Rows are points. A path goes straight from each point to the next, and from the last back to the first. The post is the endless flat space through its rows: a point in 2 columns, a line in 3, a plane in 4, and so on, so that a path can go around it. Count how often the path circles the post. Going back the other way cancels.

Post (2 x 3):
[[ 5.1  0.5  2.6]
 [-3.0 -2.8 -1.4]]
Path (25 x 3):
[[-2.1 -2.6  4.8]
 [ 7.0 -3.5  4.5]
 [-2.3 -3.3 -3.9]
 [-5.1  3.9 -2.8]
 [ 2.1  3.3  4.0]
 [ 4.6 -2.9  3.9]
 [ 3.1 -6.6 -1.5]
 [-1.9 -1.4 -2.6]
 [-2.9  5.3  0.3]
 [-3.6 -2.3  4.5]
 [ 4.4 -3.9  1.2]
 [ 6.9  1.0  1.6]
 [12.2  9.9  5.3]
 [-1.5 -1.0  0.9]
 [ 4.1 -2.4  6.9]
 [ 9.7 -1.3  7.5]
 [ 5.0  2.1  4.9]
 [ 4.3 -2.7  2.9]
 [ 0.0 -3.1 -2.7]
 [ 3.6  3.0  1.2]
 [ 0.6  1.1  1.8]
 [ 2.5 -3.5  4.4]
 [ 1.3 -7.5 -1.1]
 [ 3.1 -0.4 -1.8]
 [ 1.6  1.7  1.2]]
Times around: 5
